Each point is reached from the start by the listed moves, each made 0, 1 or 2 times, or once backwards (-1), plus a little noise. Is the number of moves made odd or even? Then give how often each move was made.
In the rows, zero is written as 100.

Moves:
(1): 149, 80, 116, 75
(2): 111, 125, 109, 97
Start: 91, 93, 111, 108
Points:
162, 123, 143, 76 => odd (1, 2)
101, 120, 120, 103 => odd (0, 1)
30, 87, 87, 137 => even (-1, -1)

Moves:
(1): 115, 114, 96, 71, 104, 135, 121, 113
(2): 110, 106, 107, 93, 116, 91, 87, 99
(3): 106, 120, 117, 113, 106, 100, 120, 93
(4): 105, 98, 110, 113, 107, 111, 84, 113
(5): 109, 91, 96, 112, 98, 89, 98, 112
(6): 85, 104, 112, 92, 103, 103, 100, 119
(7): 93, 115, 81, 103, 100, 94, 97, 95
(8): 101, 106, 100, 98, 86, 91, 90, 113
Start: 103, 100, 100, 94, 94, 100, 108, 90
Points:
88, 144, 102, 47, 160, 154, 58, 136 => even (1, 2, -1, 2, -1, 2, 2, -1)
123, 168, 97, 5, 101, 113, 115, 172 => odd (2, 2, 0, -1, 1, 2, 1, 2)
113, 112, 126, 89, 78, 86, 136, 88 => even (0, 0, 1, -1, 0, 0, -1, 1)

Moves:
(1): 109, 97, 96, 104, 112, 95, 106, 105, 97, 108, 104, 110, 102, 106
(2): 99, 99, 93, 108, 97, 105, 95, 98, 87, 99, 112, 102, 99, 91
(3): 101, 110, 102, 109, 119, 97, 97, 111, 110, 107, 110, 96, 105, 107
(4): 100, 98, 102, 103, 104, 102, 98, 116, 104, 93, 83, 96, 98, 102
(5): 87, 101, 88, 98, 115, 108, 102, 89, 94, 104, 88, 105, 89, 95
(6): 90, 92, 92, 103, 106, 110, 107, 108, 102, 100, 97, 100, 104, 104
(7): 86, 103, 108, 109, 98, 109, 113, 96, 100, 108, 96, 88, 107, 102
(8): 99, 102, 103, 91, 107, 105, 105, 105, 92, 94, 104, 95, 97, 104
(9): 96, 94, 101, 106, 98, 98, 111, 95, 107, 104, 111, 98, 96, 99
(10): 97, 100, 96, 91, 97, 95, 100, 106, 100, 110, 96, 98, 101, 85
(11): 101, 101, 100, 97, 103, 101, 102, 103, 91, 111, 107, 89, 102, 103
(12): 95, 102, 102, 97, 101, 98, 98, 107, 94, 107, 100, 122, 99, 106
(13): 87, 90, 90, 108, 103, 97, 97, 100, 89, 94, 100, 101, 108, 99
(14): 97, 114, 88, 99, 86, 92, 117, 98, 97, 100, 94, 104, 89, 116
Start: 106, 100, 98, 95, 101, 95, 92, 97, 104, 99, 98, 97, 105, 107
Points:
79, 98, 78, 174, 125, 91, 130, 161, 94, 147, 144, 85, 128, 146 => even (1, 2, 2, 2, -1, 1, 1, -1, 2, 0, 2, 1, 1, 1)
29, 118, 80, 148, 126, 121, 121, 149, 85, 150, 97, 84, 136, 149 => even (-1, 1, 2, 1, 0, 2, 2, -1, 0, 0, 2, 2, 1, 1)
47, 86, 105, 117, 118, 137, 143, 127, 106, 114, 81, 82, 117, 131 => even (0, 0, 0, 1, 0, 2, 2, 1, 1, 0, 0, 1, 0, 0)
83, 138, 63, 82, 62, 111, 131, 21, 60, 91, 111, 109, 34, 112 => even (-1, 2, -1, -1, 2, -1, 0, 1, 1, -1, 0, 0, -1, 2)
55, 81, 46, 136, 90, 115, 135, 57, 45, 129, 125, 132, 96, 123 => odd (1, 2, -1, -1, 1, 1, 1, -1, 1, -1, 1, 1, 1, 1)
69, 88, 68, 121, 56, 74, 125, 84, 90, 103, 125, 74, 128, 78 => even (0, 1, 0, -1, -1, 0, 1, 0, 1, 2, -1, -1, 2, 1)
149, 96, 123, 116, 195, 98, 97, 161, 137, 99, 137, 96, 97, 144 => even (2, 0, 2, 2, 0, 0, -1, 2, 2, -1, 0, 0, -1, -1)
85, 140, 71, 100, 98, 105, 139, 144, 109, 148, 65, 64, 107, 145 => odd (0, 0, 1, 1, 0, 2, 1, -1, -1, 1, 2, 0, -1, 2)

Moves:
(1): 108, 108, 99, 94, 106, 87, 105, 90, 102, 94, 96, 96, 108, 96, 97, 104, 92, 99, 102, 87, 113, 103, 101, 101, 102, 104
(2): 98, 103, 93, 100, 97, 97, 99, 103, 104, 101, 101, 109, 89, 110, 103, 95, 94, 103, 98, 97, 92, 98, 97, 103, 99, 102
(3): 107, 100, 110, 90, 96, 105, 102, 116, 99, 94, 106, 94, 114, 101, 101, 96, 99, 104, 101, 101, 98, 112, 104, 107, 97, 91
(4): 96, 103, 98, 112, 94, 99, 103, 102, 92, 98, 94, 100, 102, 99, 104, 98, 88, 103, 104, 101, 94, 101, 93, 90, 101, 113
(5): 112, 98, 97, 97, 104, 101, 101, 100, 96, 97, 108, 101, 101, 97, 101, 102, 99, 100, 105, 99, 100, 104, 97, 88, 98, 106
(6): 100, 99, 101, 101, 105, 95, 94, 100, 98, 99, 103, 101, 102, 107, 99, 99, 103, 93, 99, 100, 102, 108, 97, 107, 102, 101
(7): 95, 99, 102, 97, 98, 114, 95, 92, 88, 101, 106, 98, 113, 101, 111, 90, 102, 98, 112, 102, 98, 99, 102, 93, 100, 87
(8): 101, 104, 105, 105, 93, 96, 111, 92, 101, 86, 98, 94, 95, 108, 106, 112, 91, 100, 85, 98, 93, 99, 105, 98, 98, 99
(9): 93, 93, 94, 103, 104, 100, 102, 93, 102, 100, 107, 101, 101, 102, 104, 103, 90, 95, 112, 106, 101, 101, 100, 92, 102, 106
(10): 108, 98, 93, 100, 108, 88, 97, 104, 103, 96, 92, 99, 101, 98, 107, 87, 97, 98, 98, 99, 93, 103, 99, 87, 97, 103
(11): 99, 96, 103, 99, 104, 100, 98, 100, 100, 99, 103, 89, 103, 95, 103, 91, 100, 103, 91, 100, 101, 108, 94, 108, 101, 105
(12): 99, 95, 104, 103, 99, 111, 94, 102, 101, 91, 106, 94, 102, 104, 94, 101, 104, 97, 97, 97, 100, 95, 104, 98, 101, 98
(13): 92, 94, 110, 96, 96, 98, 96, 100, 104, 91, 103, 96, 99, 92, 106, 97, 100, 101, 98, 95, 102, 109, 103, 97, 103, 108
(14): 93, 100, 106, 105, 109, 99, 103, 102, 100, 99, 98, 94, 100, 104, 101, 97, 102, 101, 101, 98, 98, 102, 97, 98, 95, 98
(15): 107, 97, 92, 113, 91, 90, 94, 109, 107, 113, 104, 106, 103, 106, 99, 98, 101, 99, 94, 102, 105, 113, 94, 102, 92, 97
(16): 103, 107, 101, 105, 94, 101, 97, 107, 106, 97, 111, 97, 101, 101, 105, 107, 102, 94, 95, 102, 102, 94, 101, 97, 101, 94
(17): 106, 103, 101, 94, 97, 101, 95, 93, 105, 97, 100, 100, 100, 98, 96, 96, 103, 110, 103, 105, 100, 106, 102, 104, 106, 97
(18): 103, 94, 102, 103, 110, 108, 97, 98, 88, 111, 104, 99, 96, 89, 102, 95, 89, 103, 99, 101, 105, 104, 99, 105, 100, 92
(19): 99, 104, 104, 103, 105, 95, 103, 98, 84, 102, 106, 87, 92, 108, 93, 94, 100, 93, 96, 101, 92, 102, 106, 97, 104, 93
(20): 99, 101, 92, 96, 108, 101, 99, 103, 93, 105, 106, 108, 110, 96, 97, 102, 101, 102, 101, 103, 102, 103, 100, 97, 99, 93
(21): 97, 103, 100, 99, 97, 102, 101, 103, 97, 95, 93, 99, 95, 102, 95, 91, 100, 101, 98, 107, 100, 98, 105, 96, 96, 102
(22): 94, 102, 100, 103, 109, 103, 95, 105, 102, 109, 100, 104, 100, 101, 106, 101, 97, 94, 90, 96, 93, 108, 96, 98, 99, 105
(23): 105, 102, 102, 106, 100, 105, 101, 101, 104, 93, 107, 99, 101, 93, 106, 107, 102, 96, 101, 98, 99, 102, 106, 102, 95, 109
(24): 93, 94, 88, 102, 92, 105, 101, 108, 99, 102, 90, 95, 97, 99, 103, 102, 103, 99, 109, 107, 99, 101, 96, 96, 95, 102
Start: 100, 99, 111, 105, 103, 103, 97, 102, 99, 93, 92, 100, 104, 102, 104, 104, 93, 92, 94, 105, 105, 94, 99, 98, 96, 101
Points:
79, 126, 115, 130, 120, 72, 74, 87, 69, 107, 117, 66, 165, 125, 94, 79, 130, 68, 71, 95, 148, 140, 86, 117, 87, 62 => odd (2, -1, -1, 0, -1, 2, 2, 0, -1, -1, 2, 0, 0, 2, 2, 1, 0, -1, 1, 2, 1, 0, 0, 0)
80, 59, 57, 109, 113, 82, 68, 94, 105, 102, 68, 102, 54, 72, 140, 51, 38, 82, 131, 108, 112, 109, 87, 57, 95, 152 => even (1, 2, -1, 0, 0, 0, 0, -1, 2, 2, 0, 0, 2, -1, 0, 0, 0, 2, 0, -1, 1, 0, 0, 2)
74, 76, 76, 81, 103, 151, 110, 117, 23, 102, 109, 80, 134, 87, 126, 45, 36, 97, 148, 136, 103, 118, 124, 92, 72, 60 => even (1, 2, 2, 0, -1, -1, 2, 0, 2, 0, 1, 0, 0, -1, 0, -1, -1, 2, 1, 2, 2, -1, 1, 2)
131, 126, 104, 53, 140, 83, 74, 66, 79, 55, 135, 51, 161, 126, 114, 53, 96, 73, 99, 96, 95, 118, 124, 106, 129, 46 => even (2, 1, 1, -1, -1, 1, 2, 0, 1, 2, 2, 1, -1, -1, -1, 1, 2, -1, 2, 1, -1, 0, 0, 0)
46, 71, 65, 139, 133, 118, 79, 82, 74, 162, 42, 89, 140, 89, 138, 73, 58, 72, 134, 98, 136, 115, 47, 79, 77, 118 => even (2, -1, -1, 1, -1, 0, 2, -1, 1, 0, 1, 0, -1, 1, 1, -1, -1, 1, -1, -1, 0, 2, -1, 2)
77, 72, 85, 132, 138, 88, 117, 99, 49, 78, 81, 43, 57, 111, 130, 66, 65, 88, 77, 135, 53, 115, 94, 5, 74, 103 => even (-1, 0, -1, 0, 2, -1, 0, 2, 1, 2, 1, 0, 1, 2, 0, 0, 0, 1, 2, 1, 1, 0, -1, 2)
122, 115, 111, 145, 123, 52, 67, 130, 141, 142, 120, 106, 106, 109, 107, 137, 114, 37, 63, 82, 132, 152, 96, 142, 85, 113 => even (1, -1, 0, -1, -1, 2, -1, -1, 0, 0, -1, -1, 0, 0, 2, 1, 0, 0, 1, -1, -1, 2, 2, 0)

Moves:
(1): 106, 95, 94, 101, 88, 104, 104, 100, 94, 109, 99, 99, 106, 104, 94, 105, 92, 117, 110, 107, 110, 101, 96, 96, 94
(2): 100, 97, 99, 94, 99, 95, 86, 106, 102, 107, 98, 109, 96, 123, 100, 89, 96, 105, 101, 105, 97, 102, 109, 97, 100
(3): 112, 100, 105, 105, 108, 101, 99, 100, 97, 96, 109, 97, 101, 97, 94, 102, 107, 102, 115, 104, 91, 92, 103, 100, 96
(4): 102, 96, 110, 97, 91, 102, 98, 99, 106, 104, 106, 98, 110, 99, 88, 93, 96, 104, 96, 97, 107, 97, 100, 108, 107
(5): 86, 102, 101, 94, 88, 108, 108, 100, 121, 99, 103, 106, 109, 116, 80, 84, 100, 108, 111, 100, 108, 99, 90, 90, 96
(6): 102, 107, 95, 94, 92, 93, 105, 95, 94, 92, 92, 100, 115, 94, 108, 109, 101, 97, 106, 101, 96, 94, 107, 107, 105
(7): 100, 100, 101, 98, 91, 96, 98, 99, 91, 92, 103, 103, 98, 94, 96, 101, 102, 100, 100, 103, 113, 95, 102, 101, 91
(8): 100, 99, 105, 92, 101, 110, 103, 95, 92, 96, 95, 96, 103, 114, 107, 98, 99, 89, 94, 99, 94, 101, 103, 88, 98
(9): 108, 102, 96, 101, 110, 97, 103, 95, 105, 105, 101, 107, 98, 103, 100, 94, 93, 91, 105, 91, 102, 98, 94, 103, 101
(10): 114, 113, 104, 93, 97, 98, 105, 90, 98, 110, 83, 95, 86, 103, 109, 104, 102, 109, 112, 109, 110, 111, 103, 96, 99
(11): 98, 105, 104, 100, 106, 100, 98, 102, 99, 94, 97, 98, 116, 101, 102, 99, 101, 107, 89, 98, 109, 101, 106, 105, 87
(12): 95, 99, 100, 88, 101, 93, 111, 99, 105, 83, 90, 91, 93, 103, 96, 108, 92, 99, 100, 95, 100, 100, 93, 110, 100
(13): 99, 94, 103, 107, 90, 95, 109, 110, 103, 105, 95, 107, 113, 112, 90, 99, 114, 103, 90, 103, 111, 98, 96, 116, 109
(14): 101, 100, 99, 103, 110, 99, 113, 100, 96, 89, 101, 112, 106, 91, 88, 107, 99, 98, 99, 99, 88, 103, 103, 109, 114
(15): 106, 100, 110, 108, 108, 103, 97, 115, 96, 85, 101, 110, 92, 89, 92, 97, 92, 92, 97, 93, 103, 95, 97, 99, 114
(16): 97, 114, 92, 98, 100, 93, 104, 99, 94, 96, 92, 94, 98, 90, 95, 101, 102, 105, 96, 108, 95, 100, 101, 102, 106
(17): 94, 97, 100, 98, 97, 110, 98, 101, 107, 95, 92, 100, 106, 94, 94, 103, 99, 101, 102, 107, 110, 96, 100, 103, 107
(18): 92, 98, 103, 102, 92, 92, 109, 97, 94, 95, 79, 90, 87, 84, 109, 97, 93, 94, 105, 101, 108, 103, 123, 92, 96
(19): 94, 96, 108, 105, 101, 93, 98, 98, 92, 106, 89, 100, 89, 97, 105, 100, 107, 96, 98, 94, 98, 89, 98, 102, 104
(20): 95, 106, 96, 102, 85, 102, 92, 90, 95, 103, 89, 95, 86, 113, 101, 89, 103, 112, 106, 96, 102, 103, 107, 101, 92
(21): 97, 108, 104, 97, 97, 99, 106, 107, 100, 100, 92, 97, 101, 86, 105, 99, 94, 83, 102, 114, 89, 106, 106, 117, 99
(22): 108, 97, 108, 100, 95, 104, 91, 101, 103, 97, 93, 98, 108, 98, 90, 102, 98, 100, 103, 99, 103, 105, 103, 99, 93
(23): 99, 98, 105, 114, 94, 84, 101, 86, 89, 94, 95, 94, 101, 99, 109, 101, 92, 91, 110, 117, 93, 113, 98, 103, 99
(24): 93, 92, 94, 90, 105, 104, 96, 112, 90, 104, 107, 98, 99, 103, 98, 98, 104, 100, 97, 96, 100, 111, 96, 94, 96
Start: 115, 98, 96, 97, 115, 97, 94, 105, 106, 101, 93, 100, 96, 92, 101, 100, 99, 92, 78, 93, 99, 94, 101, 105, 104
Points:
121, 105, 110, 129, 100, 48, 126, 58, 65, 123, 70, 53, 158, 59, 165, 108, 94, 53, 56, 131, 97, 107, 125, 135, 116 => odd (0, -1, 0, 2, -1, 1, -1, 1, 1, 0, 1, -1, 1, -1, -1, 1, 0, 1, 0, -1, 0, -1, 2, 0)
195, 82, 107, 67, 149, 140, 59, 136, 46, 55, 113, 121, 78, 93, 41, 141, 79, 135, 112, 82, 124, 70, 93, 74, 101 => odd (2, 1, 2, 0, -1, 0, 2, 1, 0, 1, 0, 1, -1, 1, 2, 0, 1, -1, 0, 0, -1, 1, -1, 1)
84, 101, 94, 91, 78, 80, 81, 174, 99, 55, 67, 115, 131, 100, 9, 84, 116, 88, 89, 147, 91, 117, 76, 181, 105 => odd (0, 1, 1, -1, 1, 0, 1, -1, 0, -1, 0, 1, 2, 0, 1, 2, 1, -1, 0, 1, 2, 2, 1, 2)
96, 107, 67, 67, 61, 134, 79, 86, 135, 151, 12, 95, 43, 116, 140, 64, 65, 114, 148, 94, 151, 103, 153, 33, 88 => even (1, 1, -1, -1, 1, 1, -1, 0, 1, 1, -1, -1, -1, -1, 0, -1, 2, 2, 0, 1, 0, 0, -1, 0)

Moves:
(1): 103, 96, 101, 101, 101, 108, 101, 98, 100, 100, 99, 99, 99, 102, 90, 100, 105, 107, 98, 98, 100, 94, 95, 98, 106
(2): 105, 103, 102, 98, 103, 91, 104, 102, 96, 101, 95, 95, 93, 107, 104, 111, 98, 94, 95, 102, 103, 93, 100, 93, 105
(3): 96, 110, 104, 99, 97, 94, 92, 104, 110, 111, 105, 104, 99, 100, 101, 109, 96, 105, 117, 103, 103, 97, 104, 104, 95
(4): 98, 91, 110, 106, 109, 96, 97, 98, 107, 93, 99, 86, 99, 100, 98, 110, 89, 112, 108, 107, 85, 95, 105, 94, 102
(5): 98, 120, 106, 93, 98, 109, 96, 97, 106, 109, 97, 83, 97, 109, 105, 108, 108, 93, 97, 103, 107, 91, 98, 109, 107
(6): 95, 108, 101, 95, 93, 93, 99, 90, 102, 100, 102, 105, 91, 99, 92, 94, 89, 102, 100, 94, 96, 100, 114, 99, 104
(7): 107, 101, 110, 90, 105, 93, 107, 92, 100, 97, 100, 102, 107, 98, 91, 94, 104, 100, 95, 98, 103, 108, 103, 107, 102
(8): 101, 97, 102, 94, 102, 103, 100, 116, 96, 105, 109, 102, 95, 88, 108, 94, 92, 91, 107, 97, 109, 98, 109, 101, 105
(9): 112, 97, 97, 105, 102, 100, 99, 94, 87, 112, 95, 101, 105, 96, 106, 98, 101, 108, 97, 106, 104, 110, 103, 94, 103
(10): 90, 117, 98, 89, 113, 90, 90, 110, 102, 97, 107, 102, 99, 99, 100, 85, 89, 96, 98, 112, 100, 87, 121, 103, 109
(11): 100, 99, 99, 100, 95, 93, 101, 95, 95, 100, 103, 102, 110, 95, 103, 96, 100, 98, 101, 99, 94, 99, 98, 101, 100
(12): 112, 99, 92, 110, 107, 101, 116, 103, 101, 103, 92, 105, 103, 110, 104, 103, 93, 95, 98, 97, 105, 106, 107, 107, 102
(13): 95, 96, 95, 99, 95, 104, 101, 101, 115, 108, 106, 99, 95, 104, 103, 90, 106, 104, 102, 94, 104, 97, 95, 99, 93
(14): 96, 93, 104, 100, 106, 91, 99, 92, 102, 101, 111, 89, 96, 104, 96, 107, 94, 92, 93, 103, 102, 96, 107, 97, 102
(15): 95, 99, 95, 109, 100, 108, 97, 100, 105, 84, 105, 102, 84, 98, 101, 90, 106, 98, 114, 102, 100, 97, 93, 100, 105
(16): 104, 94, 92, 104, 103, 95, 94, 99, 99, 101, 94, 101, 94, 101, 98, 96, 93, 91, 105, 101, 107, 99, 103, 95, 98
(17): 101, 98, 110, 104, 88, 107, 90, 100, 116, 93, 102, 91, 100, 104, 100, 94, 91, 101, 101, 100, 106, 100, 88, 98, 100
(18): 93, 105, 98, 99, 82, 103, 97, 100, 104, 106, 102, 101, 110, 93, 89, 89, 107, 107, 109, 112, 108, 100, 110, 109, 101
(19): 98, 97, 84, 96, 102, 102, 102, 97, 103, 95, 101, 109, 102, 99, 104, 114, 102, 103, 106, 91, 112, 98, 102, 100, 102
(20): 95, 88, 99, 89, 100, 104, 100, 100, 96, 91, 105, 107, 103, 106, 104, 97, 96, 107, 112, 98, 99, 103, 99, 108, 102
(21): 102, 95, 82, 99, 97, 97, 101, 94, 95, 87, 106, 97, 95, 98, 97, 104, 87, 99, 104, 110, 92, 92, 104, 104, 86
(22): 101, 101, 94, 95, 98, 108, 111, 99, 93, 98, 99, 96, 116, 103, 104, 101, 97, 104, 104, 99, 100, 103, 96, 94, 94
(23): 117, 104, 96, 96, 99, 102, 97, 103, 98, 103, 100, 104, 103, 108, 103, 100, 103, 99, 101, 102, 100, 108, 111, 99, 98
(24): 104, 105, 105, 100, 102, 103, 96, 99, 112, 111, 98, 99, 98, 97, 103, 97, 99, 87, 90, 108, 102, 104, 91, 96, 111
Start: 102, 95, 105, 97, 107, 108, 102, 97, 105, 111, 107, 100, 96, 97, 95, 93, 104, 89, 121, 88, 81, 107, 104, 110, 91
Points:
155, 71, 27, 78, 86, 84, 138, 69, 76, 145, 147, 135, 195, 67, 61, 104, 83, 97, 156, 113, 150, 124, 164, 130, 49 => odd (2, -1, 2, -1, -1, -1, 2, 1, 1, 0, 2, 1, 0, 2, -1, 1, 0, 2, 2, -1, 2, 2, 1, 0)
82, 135, 98, 83, 72, 95, 84, 103, 95, 130, 125, 101, 108, 111, 79, 96, 148, 104, 170, 138, 98, 106, 130, 126, 55 => even (-1, 1, 2, -1, 0, -1, 0, -1, 0, 0, -1, -1, 0, 1, 1, 0, -1, 2, -1, 0, 0, 1, 1, -1)
131, 22, 83, 120, 132, 62, 119, 29, 142, 41, 106, 82, 39, 98, 64, 116, 46, 86, 126, 56, 78, 106, 115, 59, 86 => odd (0, 1, -1, 2, -1, 2, 2, 0, 0, -1, 0, 0, 1, 1, 1, 2, 1, -1, 2, -1, 1, 0, 0, 0)
